Each row is a point. Any point is a mix of the corners, with weights that add up to 1. It lies inside the corners' shape when no weight is negative. Say inside or outside, and name the corners with a negative weight.
In the rows, 128 means zero.

Corners:
(1): [147 176 144]
(2): [112 118  97]
(3): [171 121 105]
(4): [ 50  83 134]
Points:
[ 79  99 121] => inside
[112 112 110] => inside
[138 134 124] => inside
[140 154 131] => inside
[111 147 141] => outside (3)
[ 82  90 112] => outside (1)
[120 122 104] => inside
[132 151 143] => outside (2)

Corners:
(1): [158 104 147 111 135 149 160  83 115]
(2): [133 102 118 129 117 186 115  67  80]
(3): [ 89 159 137 129 154  83 117 136 108]
(4): [145 156  90 127  97 151 128  79 133]
(5): [131 170 152 118 135 122  96 139  83]
(6): [121 128 150 159 102 154 127  72 171]
(7): [152 149 104 125  84  85 107 161  98]
(8): [114 150 142  77 142 135  79 137 154]
(9): [124 164 160 144 165 132 122 203 111]
(10): [109 136 176 152 111 143 187 114 122]
Points:
[125 149 141 124 141 148 142 122 113] => outside (6, 7)
[138 134 105  81 128 135  85  87 112] => outside (6, 9, 10)
[126 163 119 123 129 113  89 155 110] => outside (1, 10)
[133 150 147 103 136 103  95 161 132] => outside (2, 4, 10)

Corners:
(1): [189 124 135  99 150 119 131 105 168 137 107 149 138 121 159 167  67 154]
(2): [ 99 112  93 175 101 145 125 118 143  86 119 117 176 112 138 159 158 187]
(3): [109 148 111 171 154 101 150 184 104 171 130  90  94 122 142 142  98 145]
(4): [163 184 163 130 136 145 120 104 141 168 110 111 143 125 126 113 127 147]
(5): [146 177 148 162  65 172 102 152 132 141 168 126  67 159 122 125 193 100]
(6): [104 114 124 110 137 105 111 106  87 103 116 117 134 129  86 167  76 147]
(7): [138 123 119 144 144  79  86 119 172 170 115 180 139 164 143 154 149 136]
(8): [146 141 167 132 132 192 172 109  90 111 138  90 101 142 160 176 145 198]
(9): [ 93 175  87  91  71 150  85  96  90 112 193 186 165 151  70  83 108 104]
(10): [114 143 122 130  74 149 153 180 143 110 171 150 110 139  96  89 204 133]
(11): [113 140 125 136  99  86 167 124 112 130 162 135 113 167 142 136 172  84]
(12): [147 100  93 106 109  93  75 109 144 153 160 109 147  82  76 127 138 150]
(13): [ 79 113 151 146 169 156 146 145 141 119 150 117  82  52  88 140  92 140]
(14): [173 161 114 185 147 103 148  89 106 130 124 166 111 129 107 109  80  96]
(15): [161 164 111 137 103 133  68 148 100 105 130 179 108  73 136  87  81 165]
(16): [ 99  64  84 116 128 130 161 168 158 151 126 105 116 125 139 102 164 141]
(17): [163 105  89  92 139 116 127 152 130 147 126 136 128  75  77 144 142  93]
(18): [140 129 181 185 153 151 164 101  80 148 105  84 195 111 142 142  84 155]
(19): [124  97 109 105  76 161 152 160 161 178 121 152  62 110 124 132 171 156]
Points:
[128 124 127 129 121 148 149 128 124 132 136 110 117 118 121 146 135 150] => outside (7, 15)
[123 134 121 125 105 135 132 127 123 145 144 127 137 142 117 132 145 135] => outside (13, 14, 15)
[132 130 122 132 118 136 131 132 124 135 136 124 123 115 117 127 128 139] => outside (7)
[126 127 125 128 120 124 132 132 120 134 139 133 114 128 118 136 126 131] => outside (2, 4)
[143 137 120 146 128 118 128 118 127 139 132 145 119 126 116 128 121 129] => inside
[142 118 107 138 132 100 132 136 127 148 114 125 139 114 122 130 118 139] => outside (5, 8, 9, 13)
[129 127 122 122 116 135 143 137 132 146 143 132 110 131 111 126 144 126] => outside (2, 15)

Corners:
(1): [136 169 196 111 123 143 164  76 161 108  93 127 143 148 141 164  91 114
 166 123]
(2): [151 128  93 130 166 190  88 142  85 105  84 127 116  87  72 130 184 111
 150 125]
(3): [133 143 147 112 143 142 245 161 140 126 144 167 147 164 115 119 120 143
 149 110]
(4): [ 97 101  89  95 117 101  93 139  96 139 167 103  94 141  97 141 139 115
 150 119]
(5): [143 108  62 120 123 128  84 155 140 132 172 122 170 100  91 126 128 101
 149 154]
(6): [155 149 190 139 136 129 218 106 170  50 123 175 150 192 119 142 121 113
 129  70]
(7): [133 171 153 127 123 157 186 128 123 123 143 165 122 156 160 120 100 174
 109 100]
(8): [ 85  93  87 119 152 101  96 149 108 136 133 105 106 139 141 161 131 127
 147 173]
(9): [ 96  54 112 124 142 115 103 109 137 165 142 132 105 126 111 142 127 147
 146 118]
(10): [127 144  96 134  89 133 172  89 131  85 110 155 122 144 109 125 134 120
 145 108]
(11): [ 97 113 132 118 130 170 124 113 107 104 106 139 151 121 119 105 161  94
 132 129]
(12): [118 134 167 108  90 151 115 128 108 154  79 166  71 128 131 127 165 131
  50 132]
(13): [154  84 139 127 105 118 118 143 155 168 149  76 118 124 177 158 127 115
 185 171]
(14): [104 197 114 119 139 129 182 145 131 134 128 115 104 164 156 120 159 179
 101  94]
(15): [127  59 107 126 151 174 123 148 153 167 161  56 125  91 131 173 100 146
 151 160]
(16): [125 133 125 144 131 168 111 124  87 149  58 132 107 118 124 144 150  91
  87  97]
(17): [143 103  90 132 145  72 138 174 135 132 173  47 133 112 140 110  80 127
 173 182]
(18): [111  73 113 155 135 103  80  81 122 149 182 119 112  82 108 176 130  74
 171 182]
(19): [116 122 200 180 117 151 163 131  94 145  87 107 123 168 110 154 161 150
 121 137]
(20): [122 151 178 151 106 189 133 153 150 106  67 123  92 161 142 112 139  99
 123 131]
(21): [141  80  77 126 172 135  93 112 117 157 178  68 115 150  97 144 120 114
 163 167]
Points:
[116 106 122 127 131 133 131 116 123 141 137 124 119 135 120 148 134 125
 136 131] => outside (2, 17, 20)
[122 126 131 136 129 148 140 134 130 117 114 109 130 129 124 138 136 111
 147 133] => outside (7, 9, 12, 21)
[126 119 133 133 133 131 136 117 131 122 137 129 124 133 123 146 126 116
 143 134] => inside
[126 106  97 122 141 125 129 139 130 138 149 111 114 130 116 137 130 122
 145 135] => outside (1, 7, 11, 19)
[128 119 127 130 127 140 138 126 123 127 120 128 120 133 119 135 130 119
 135 129] => outside (14)
[136 113 140 125 136 145 146 140 148 135 135 120 135 138 125 127 124 141
 137 132] => outside (4, 8, 10, 16, 18)
